Each row of a before or after table is a point. The points were changed in one or more steps. Then noise was added and the rows were shuffled. The steps act on how far a point lies along the listed directions, d1 being the first. What was done? A step turns or swaps two directions, mirrors them in a line or flattens them onto one, adds a multiple of one to another, or multiplies one. Angles are multiples of 10 degrees, from the lower direction toward the higher: turns from -170 to 170, lines from 10 to 170 but not 90. Use the fewest steps. Two steps may share a direction if one is a turn and the other turns, adds or multiplies; they go together, in the order done. Otherwise the lowest direction goes first.

Directions:
(1): [ 50 -26 -51]
(2): [-31  45 -53]
(3): [49 56 19]
Before:
[[ 44  24 -24]
 [ -4  23  11]
 [ 23 -11  16]
 [ 30  18 -44]
 [ 62 -15  -1]
 [-19 -14  95]
 [-60 -42  46]
 [ -2  42 -25]
 [ 50  27  -1]
 [ 41  44 -34]
 [  8 -48  33]
 [ 25 -20 -42]
 [  0 -26 -10]
 [ 19   6 -50]]
After, 14 rows:
[[ 47 -34 -58]
 [-36   8  32]
 [ 68  15 -31]
 [-42   9  37]
 [-27  32  40]
 [ -8   4   8]
 [-23  33  41]
 [-37  -4  20]
 [-45 -17  20]
 [ -1  14  11]
 [  9 -20 -14]
 [-31  23  38]
 [-20 -19  -4]
 [ 25  18   6]]
Steps: mirror d1 and d3 in the line at 110 degrees; multiply d2 by 0

Directions:
(1): [-84  23 -51 -15  -4  35]
(2): [-23 -28  60  10 -65  47]
(3): [ 35  17 -42  79 -16  43]
(4): [ 20  17 -39 -29 -83 -40]
Before:
[[ 28 -24  10 -40 -44 -60]
 [ -1 -39  63  37   4  58]
 [ 86   8 -28   4 -77 -20]
 [ 29  35 -42  23 -34  -6]
 [-15  10 -50   7 -36  33]
 [ 50  -3  -6  66 -24  35]
 [ 41 -19  22  53 -45   0]
 [ 48   2  16  41 -81  51]
 [-12 -55  86 -17 -46  70]
 [ 18   1   1 -18  35  -7]
 [-62 -15  23 -54  30 -22]
 [-14  27 -38  56  -5  -7]]
After (12 x 6):
[[-11  26 -30  60   2  -1]
 [-53  -6   1 -69  -7 -34]
 [ 23 -15  21  -2 -90  13]
 [ 10  21  -7  56  44  27]
 [ 26  12  -9 -28   9 -20]
 [ 48   1  -6  67 -27  37]
 [-24   2 -33  25   8  56]
 [ -4 -44  64 -36 -86  56]
 [ 50 -24  43  53  68  48]
 [ 36 -27  34  58 -17  14]
 [ 27  -7  37  58 -24  76]
 [  3 -44  56   1  61 -12]]
Steps: multiply d4 by -1

Directions:
(1): [ -2 -40 -33  67 -16   2 -48  21]
(2): [-47   2 -12 -43 -16 -60 -37  29]
(3): [ 16  -2 -12  36   4 -77  45 -25]
(4): [-11  11   8   4 -95   9  12 -26]
(5): [-1 83  0 35 -1  0  1 45]
(6): [-58  18 -62   5  18  22  15 -39]
Before, 8 rows:
[[ 19  -9  19  -1 -32 -17  20 -11]
 [  7   8   3  -2 -28  -8  20 -32]
 [-16 -17  -4 -12  19 -65  16 -12]
 [ -9   0  -8  14  -3 -26 -22  16]
 [ 29 -26  11  18 -22 -15  27 -39]
 [-36 -11 -20 -14   7   3 -22   9]
 [-46  16 -22  10  21   4 -12  13]
 [  8   2  -1  -6   7   5   3  13]]
After:
[[ -6 -19  13 -28   4 -28  -5  10]
 [  2   5  12   9 -20 -94  35  -7]
 [ 18 -13 -11  41 -14 -22  -4 -10]
 [-20   6  -8 -20  24 -10 -13   7]
 [  8  10 -13  44  -9 -16   1  14]
 [ 43   4   1  68   3 -47  25  -5]
 [-28 -33  13 -42  12   4  -5 -11]
 [ -3   6  -5 -13  -5  16   3   5]]
Steps: turn d1 and d4 by -100 degrees; turn d5 and d6 by 110 degrees; add -1.5 times d6 to d3

Directions:
(1): [-22  37  -7 -38  39   5  92  -5 -32 -11  70]
(2): [-50  20  44 -48  17  52 -19  15 -64 -14 -65]
(3): [ 51  63  11 -54 -35  38   0  -2  33  77  -2]
(4): [ 72 -24 -16  -7  95  39   1 -41   9 -12 -28]
(5): [-32  39 -86  -8  -7  -6  38   3  46 -25 -71]
Before (13 x 11):
[[ 40 -53 -21  58  44  13 -49 -18  27  -5 -43]
 [-31 -12  48  28  -1 -22   7  21 -19 -28  52]
 [-76  29 -11 -11 -26   9  23  22 -27 -30 -50]
 [ 49  36  12   4   2  41  22 -10  15   5   7]
 [ 40   6 -19 -39   0  48 -28 -11  15  30 -95]
 [-71  22   0 -29 -10   4   7  54 -30   4 -40]
 [ -5 -13 -22  12   3 -49  34   4  22  -4  57]
 [ 84  26  -5 -14 -10  14 -21 -28  40  24  10]
 [-23  50 -13 -50 -28  37   7  15 -45  -2  -5]
 [ 36 -48  22  28  11 -34 -39   8  -2 -20  29]
 [-51 -31  71  14 -16   1 -55  36 -67  -1  11]
 [ 79  16  11 -19  38  49  -4 -33   3  23  -2]
 [  4 -29 -16  38 -59 -31 -25  -3  50  33  10]]
After, 13 rows:
[[-17  25  18 -41 -22  19 -25  20   1  23 -51]
 [-54  10  41 -42  -8  32  19   6 -47  18  21]
 [  4  -3   8  41  22  25   4  -3 -13 -58 -31]
 [-10  57 -15  -9 -42  -5  18  19  55  14 -14]
 [ -3 -34 -42  50 -38 -35 -34   6  -9 -30  13]
 [ 13 -18 -21  16  67  22  15 -29 -18 -55 -30]
 [-25  37 -60   1 -31 -39  67  20  42  10  58]
 [ 23 -29  15  53 -61 -35 -22   3  17  21  46]
 [-13  -6  17 -14  55  16  -3 -14 -56 -69 -20]
 [ 43  17  18 -23  74  55  31 -24 -22  32  34]
 [ 24 -76  14  22  57 -12  12 -23 -45 -28  51]
 [ 14  55 -11 -58  13  14  35  15   0  -1   1]
 [ -1 -38  -8  42 -34 -57 -18  38  29  24  43]]
Steps: turn d1 and d5 by 150 degrees; turn d2 and d3 by -160 degrees
